Rows are points. Examples show where two turns around zero, p and q, send a point. Where does a point land after both, in the order given? Backwards means that the second turn is done in reverse. Each puzzle has new turns, and all numbers are rounded.
In the rows, 100 means zero.

Turn p:
41; 117; 118 => 46; 109; 67
138; 101; 93 => 137; 96; 109
125; 108; 106 => 126; 105; 96
89; 91; 77 => 87; 79; 112
108; 83; 106 => 104; 111; 116
Turn q:
128; 90; 53 => 92; 67; 56
109; 108; 118 => 114; 117; 100
62; 127; 115 => 74; 130; 129
102; 106; 128 => 117; 120; 112
96; 95; 68 => 79; 78; 87
103; 73; 117 => 124; 87; 116
Where do these land?
q, then p backwards: 110; 75; 113 => 126; 102; 85
q, then p: 111; 101; 81 => 93; 84; 113
q, then p: 124; 142; 122 => 122; 69; 63
q, then p: 78; 63; 80 => 80; 128; 133
q, then p: 77; 120; 104 => 84; 107; 75

Turn p:
114; 113; 116; 82; 96; 104 => 112; 117; 104; 94; 121; 109
98; 70; 107; 167; 100; 75 => 76; 70; 132; 150; 78; 76
90; 135; 114; 86; 101; 107 => 111; 131; 110; 82; 95; 114
112; 104; 105; 82; 106; 68 => 131; 109; 95; 108; 109; 81
89; 133; 96; 70; 89; 87 => 136; 116; 101; 71; 93; 104
102; 93; 114; 72; 88; 88 => 115; 103; 102; 84; 123; 83
108; 95; 78; 92; 120; 131 => 82; 100; 65; 98; 102; 121
111; 87; 97; 147; 73; 80 => 100; 61; 134; 131; 92; 97
77; 70; 73; 101; 127; 159 => 38; 92; 57; 82; 89; 114
Turn q:
92; 117; 123; 69; 86; 100 => 76; 115; 123; 103; 78; 115
108; 82; 82; 78; 91; 90 => 84; 97; 111; 86; 106; 73
108; 118; 119; 176; 76; 92 => 155; 69; 81; 145; 73; 106
72; 78; 62; 105; 123; 146 => 83; 85; 49; 64; 128; 113
88; 105; 95; 94; 112; 84 => 93; 98; 111; 107; 119; 106
115; 98; 141; 89; 96; 78 => 118; 116; 140; 101; 81; 103
116; 102; 78; 90; 116; 110 => 92; 119; 84; 95; 116; 85
Where do these land?
p, then q: 67; 115; 72; 106; 88; 104 => 75; 92; 109; 84; 69; 84
q, then p: 100; 57; 86; 60; 62; 113 => 123; 97; 104; 53; 108; 51
q, then p: 113; 105; 108; 110; 136; 80 => 103; 127; 94; 131; 105; 118
q, then p: 56; 132; 88; 98; 104; 127 => 59; 87; 84; 77; 70; 117
p, then q: 106; 91; 126; 120; 85; 62 => 144; 100; 128; 109; 94; 105
p, then q: 101; 62; 129; 101; 116; 99 => 108; 84; 118; 117; 134; 121
q, then p: 131; 117; 90; 75; 95; 115 => 129; 104; 116; 90; 69; 103
p, then q: 126; 120; 100; 131; 114; 100 => 124; 91; 68; 110; 81; 110

Turn p:
104; 123; 85; 139; 96; 107; 120; 70 => 92; 128; 109; 127; 125; 119; 122; 123
70; 114; 135; 89; 117; 113; 72; 82 => 75; 108; 125; 68; 73; 112; 78; 118
69; 68; 102; 133; 110; 151; 68; 88 => 141; 120; 139; 74; 92; 148; 86; 106
100; 85; 104; 125; 71; 54; 126; 102 => 86; 58; 101; 133; 133; 111; 109; 89
103; 89; 90; 80; 67; 112; 136; 106 => 110; 86; 90; 123; 78; 99; 138; 82
130; 97; 104; 88; 88; 73; 70; 111 => 100; 88; 97; 117; 102; 69; 63; 87
97; 114; 104; 130; 107; 103; 114; 124 => 105; 95; 75; 102; 115; 121; 100; 124
95; 109; 84; 76; 109; 76; 89; 127 => 87; 98; 69; 85; 103; 86; 85; 75
133; 101; 92; 40; 134; 109; 106; 90 => 102; 117; 96; 73; 81; 34; 119; 95
Turn q:
124; 113; 125; 99; 65; 131; 80; 85 => 136; 92; 123; 61; 113; 123; 103; 110
123; 99; 97; 74; 135; 68; 106; 101 => 74; 127; 72; 112; 120; 94; 106; 126
124; 79; 78; 134; 69; 105; 134; 100 => 97; 71; 134; 120; 127; 100; 60; 92
74; 75; 127; 88; 103; 69; 119; 134 => 78; 105; 122; 130; 80; 68; 132; 118
68; 138; 67; 88; 96; 121; 117; 85 => 135; 96; 71; 127; 74; 126; 86; 82
127; 82; 82; 114; 98; 111; 121; 130 => 83; 89; 118; 106; 103; 89; 57; 118
118; 114; 135; 132; 141; 72; 69; 90 => 45; 112; 91; 63; 113; 124; 130; 92
82; 110; 83; 97; 81; 78; 80; 100 => 112; 130; 106; 108; 96; 97; 104; 72
93; 76; 89; 86; 97; 143; 91; 66 => 138; 68; 75; 80; 109; 81; 94; 93
67; 114; 117; 88; 115; 101; 84; 109 => 101; 110; 88; 94; 65; 99; 128; 98
Where do these land?
p, then q: 143; 76; 123; 115; 121; 120; 79; 140 => 80; 145; 114; 71; 128; 77; 73; 124
q, then p: 75; 106; 134; 72; 88; 92; 107; 73 => 117; 87; 85; 117; 116; 89; 142; 121
p, then q: 133; 131; 122; 75; 68; 102; 114; 68 => 79; 99; 152; 127; 86; 109; 114; 68
p, then q: 117; 70; 85; 95; 106; 94; 72; 126 => 96; 121; 83; 77; 141; 96; 100; 98
q, then p: 105; 99; 75; 95; 102; 87; 132; 120 => 104; 104; 98; 104; 118; 129; 68; 108
q, then p: 75; 111; 89; 123; 114; 73; 113; 72 => 101; 124; 129; 100; 119; 127; 128; 104
q, then p: 71; 132; 72; 89; 130; 144; 84; 72 => 129; 143; 108; 136; 96; 81; 114; 55
p, then q backwards: 89; 82; 107; 111; 70; 99; 118; 84 => 85; 110; 120; 117; 83; 93; 126; 93
p, then q backwards: 92; 92; 93; 125; 101; 89; 80; 144 => 119; 115; 68; 103; 103; 126; 105; 70

Turn p:
117; 119; 82; 94; 108; 73; 94; 98; 107 => 94; 114; 104; 101; 113; 92; 112; 84; 131
108; 89; 95; 87; 98; 137; 113; 78; 113 => 76; 94; 98; 77; 78; 115; 76; 93; 90
101; 83; 110; 88; 84; 119; 119; 101; 39 => 101; 86; 111; 99; 76; 131; 140; 103; 59
123; 80; 114; 112; 108; 94; 89; 115; 69 => 133; 85; 108; 113; 103; 127; 115; 88; 97
76; 99; 139; 79; 103; 73; 88; 116; 112 => 100; 66; 113; 113; 133; 77; 102; 127; 102
84; 83; 92; 75; 108; 100; 103; 125; 114 => 99; 71; 79; 81; 105; 80; 106; 103; 102
111; 119; 89; 129; 105; 87; 122; 89; 105 => 108; 135; 108; 100; 85; 103; 99; 109; 125
69; 143; 95; 115; 101; 166; 96; 85; 115 => 63; 139; 60; 97; 104; 118; 62; 125; 69
126; 105; 91; 129; 78; 78; 87; 103; 111 => 128; 129; 120; 103; 109; 89; 92; 77; 109
86; 80; 93; 92; 107; 73; 89; 90; 114 => 98; 80; 100; 116; 94; 71; 97; 91; 116
Turn q:
98; 138; 119; 107; 127; 121; 77; 86; 77 => 88; 134; 109; 72; 135; 101; 87; 85; 123
130; 108; 90; 116; 83; 104; 87; 124; 104 => 112; 112; 114; 92; 79; 90; 76; 126; 95
120; 133; 103; 96; 69; 123; 111; 77; 96 => 128; 96; 93; 65; 99; 68; 92; 91; 121
72; 109; 77; 112; 117; 93; 122; 100; 113 => 77; 102; 91; 88; 85; 113; 137; 104; 99
127; 76; 126; 122; 93; 106; 116; 86; 77 => 147; 110; 79; 113; 114; 114; 89; 107; 109
116; 95; 71; 126; 102; 105; 99; 65; 124 => 107; 110; 66; 72; 98; 93; 106; 112; 64
106; 102; 102; 64; 101; 95; 92; 113; 108 => 80; 82; 108; 116; 100; 81; 85; 98; 106
74; 88; 106; 74; 123; 72; 119; 100; 83 => 80; 83; 101; 133; 121; 110; 131; 97; 115
72; 87; 109; 116; 98; 65; 102; 99; 95 => 106; 111; 113; 125; 101; 113; 134; 91; 87
75; 83; 125; 86; 121; 86; 98; 132; 131 => 65; 103; 103; 143; 77; 115; 97; 78; 100
109; 83; 71; 81; 66; 129; 76; 118; 92 => 110; 59; 126; 81; 92; 101; 66; 112; 82
Where do these land?
q, then p: 123; 86; 110; 91; 86; 105; 118; 107; 113 => 121; 110; 104; 100; 99; 87; 93; 70; 98
q, then p backwards: 96; 101; 131; 111; 92; 112; 103; 91; 115 => 116; 91; 73; 118; 100; 104; 87; 98; 102
q, then p: 85; 122; 81; 106; 136; 99; 92; 139; 72 => 94; 85; 79; 86; 127; 95; 83; 150; 82
p, then q: 108; 108; 111; 72; 92; 100; 93; 87; 96 => 95; 99; 95; 108; 111; 121; 109; 76; 106
p, then q: 24; 82; 76; 109; 124; 113; 137; 103; 70 => 131; 65; 140; 93; 51; 109; 131; 149; 95
q, then p: 114; 114; 100; 111; 82; 91; 113; 85; 99 => 103; 107; 117; 84; 105; 97; 114; 91; 120
p, then q: 113; 88; 96; 104; 81; 112; 79; 97; 93 => 115; 104; 95; 89; 131; 98; 98; 97; 100
p, then q: 142; 94; 107; 95; 93; 114; 97; 62; 136 => 92; 105; 108; 97; 121; 88; 76; 44; 79
p, then q: 82; 124; 73; 97; 110; 73; 74; 144; 106 => 67; 112; 71; 102; 98; 89; 134; 142; 97
p, then q: 114; 80; 115; 103; 104; 82; 95; 85; 100 => 118; 113; 87; 112; 97; 103; 85; 85; 87

Turn p:
94; 96; 87; 141; 176; 111; 71; 105; 113; 99; 91; 111 => 71; 136; 106; 128; 130; 96; 115; 120; 88; 152; 140; 106
112; 96; 90; 91; 79; 106; 98; 92; 102; 132; 93; 100 => 121; 87; 74; 90; 103; 95; 112; 105; 117; 100; 90; 102
93; 102; 92; 100; 76; 101; 102; 101; 109; 117; 112; 131 => 118; 99; 96; 109; 77; 93; 101; 122; 116; 102; 80; 109
91; 112; 132; 94; 102; 90; 111; 103; 118; 101; 89; 105 => 89; 87; 123; 106; 94; 77; 107; 82; 104; 100; 91; 109
128; 94; 96; 85; 94; 109; 107; 100; 102; 99; 118; 103 => 124; 115; 96; 93; 91; 105; 115; 95; 100; 84; 102; 91
120; 104; 96; 119; 95; 97; 110; 99; 101; 87; 86; 93 => 100; 107; 105; 104; 124; 95; 94; 100; 104; 89; 95; 79
89; 80; 130; 106; 106; 93; 114; 92; 102; 96; 99; 111 => 96; 94; 119; 96; 96; 81; 107; 101; 72; 106; 85; 104
89; 102; 99; 99; 102; 100; 47; 94; 87; 87; 116; 91 => 91; 81; 85; 126; 87; 134; 97; 103; 84; 107; 125; 96
85; 89; 99; 84; 81; 85; 102; 106; 115; 91; 90; 99 => 90; 78; 110; 86; 87; 91; 98; 113; 107; 83; 102; 101
134; 106; 94; 101; 127; 75; 117; 91; 73; 104; 130; 84 => 122; 134; 81; 105; 117; 94; 85; 75; 72; 79; 117; 111
96; 111; 90; 85; 91; 108; 111; 90; 89; 87; 84; 96 => 109; 90; 112; 82; 106; 112; 82; 92; 112; 101; 100; 94
82; 104; 97; 98; 76; 114; 106; 97; 115; 99; 99; 83 => 90; 85; 106; 90; 102; 119; 106; 105; 116; 89; 81; 108
88; 104; 99; 95; 94; 110; 104; 131; 74; 101; 92; 92 => 79; 106; 85; 83; 85; 106; 82; 86; 108; 109; 92; 89
Turn q:
125; 121; 94; 100; 136; 79; 87; 88; 96; 92; 72; 91 => 78; 110; 113; 129; 106; 60; 106; 113; 108; 85; 90; 85
87; 127; 111; 114; 105; 111; 152; 107; 76; 85; 100; 91 => 97; 67; 125; 110; 86; 118; 98; 106; 113; 68; 98; 137
105; 59; 99; 99; 115; 104; 79; 104; 134; 108; 115; 109 => 90; 113; 67; 90; 102; 104; 105; 91; 115; 130; 122; 72
112; 113; 78; 104; 103; 124; 97; 98; 72; 109; 114; 101 => 104; 83; 108; 113; 89; 99; 91; 88; 69; 83; 115; 89
95; 87; 87; 97; 82; 98; 106; 89; 108; 87; 134; 102 => 116; 100; 63; 90; 95; 105; 101; 89; 94; 95; 109; 115
125; 105; 102; 119; 96; 101; 96; 84; 115; 91; 107; 96 => 118; 106; 91; 116; 107; 87; 104; 114; 107; 96; 123; 100
95; 82; 100; 101; 99; 116; 108; 116; 90; 90; 84; 103 => 92; 89; 107; 100; 119; 122; 95; 86; 107; 98; 96; 96
102; 88; 110; 96; 70; 73; 120; 80; 92; 103; 100; 93 => 132; 110; 85; 106; 93; 111; 97; 109; 108; 95; 69; 112
75; 119; 93; 104; 113; 107; 85; 66; 97; 104; 98; 103 => 84; 125; 108; 107; 88; 100; 125; 104; 73; 90; 107; 109
113; 88; 98; 107; 97; 84; 90; 119; 117; 121; 94; 92 => 99; 103; 93; 100; 104; 93; 78; 116; 108; 127; 97; 84
67; 88; 122; 99; 105; 117; 94; 127; 86; 87; 109; 103 => 85; 104; 118; 69; 99; 124; 90; 73; 112; 96; 109; 109
85; 103; 106; 109; 104; 89; 93; 113; 119; 92; 97; 126 => 89; 107; 105; 95; 107; 92; 106; 89; 110; 128; 106; 120
111; 117; 106; 81; 91; 110; 108; 111; 89; 115; 101; 110 => 116; 76; 119; 91; 91; 94; 103; 96; 91; 103; 91; 92
103; 103; 94; 70; 83; 87; 84; 98; 108; 116; 75; 80 => 103; 109; 99; 83; 114; 89; 100; 125; 84; 104; 67; 80
Where do these land?
q, then p: 120; 102; 93; 119; 72; 91; 120; 96; 87; 111; 87; 105 => 99; 112; 84; 115; 116; 86; 113; 106; 94; 114; 98; 67
q, then p: 105; 110; 94; 126; 107; 130; 118; 108; 106; 94; 114; 119 => 112; 119; 97; 105; 87; 107; 117; 119; 70; 99; 81; 109
q, then p: 100; 98; 104; 113; 121; 104; 85; 85; 83; 101; 116; 116 => 111; 94; 105; 120; 109; 117; 90; 97; 94; 86; 78; 110
p, then q: 122; 120; 117; 126; 82; 97; 104; 118; 89; 119; 85; 89 => 71; 121; 86; 126; 113; 96; 103; 129; 93; 94; 92; 106
p, then q: 94; 85; 103; 87; 87; 99; 93; 79; 103; 98; 114; 70 => 99; 85; 92; 103; 111; 118; 110; 68; 104; 83; 100; 93
p, then q: 85; 72; 93; 79; 94; 110; 80; 88; 99; 113; 98; 95 => 106; 72; 83; 91; 98; 118; 94; 81; 93; 107; 89; 84
q, then p: 78; 80; 86; 82; 107; 108; 114; 92; 97; 61; 72; 90 => 88; 111; 143; 76; 114; 111; 90; 111; 103; 128; 114; 106
p, then q backwards: 90; 100; 88; 84; 115; 95; 107; 96; 121; 99; 112; 86 => 80; 116; 112; 112; 99; 111; 104; 97; 105; 79; 107; 97
q, then p: 84; 85; 119; 124; 124; 82; 115; 100; 117; 97; 98; 110 => 95; 100; 111; 115; 95; 96; 116; 121; 128; 106; 78; 122
q, then p: 112; 78; 88; 94; 119; 100; 110; 109; 75; 84; 122; 111 => 113; 81; 110; 102; 123; 122; 102; 130; 86; 90; 104; 103
q, then p: 120; 126; 118; 82; 124; 95; 84; 109; 121; 97; 75; 120 => 82; 93; 107; 95; 105; 57; 102; 84; 87; 80; 95; 132
q, then p: 106; 110; 107; 108; 76; 77; 82; 110; 120; 108; 115; 89 => 109; 101; 75; 117; 81; 84; 99; 92; 118; 92; 123; 99
q, then p backwards: 81; 121; 118; 85; 87; 114; 95; 102; 91; 113; 116; 109 => 92; 82; 112; 69; 107; 111; 117; 91; 99; 88; 109; 107
q, then p: 103; 113; 71; 90; 84; 99; 93; 107; 92; 106; 76; 91 => 84; 98; 87; 92; 104; 91; 82; 91; 82; 122; 116; 86
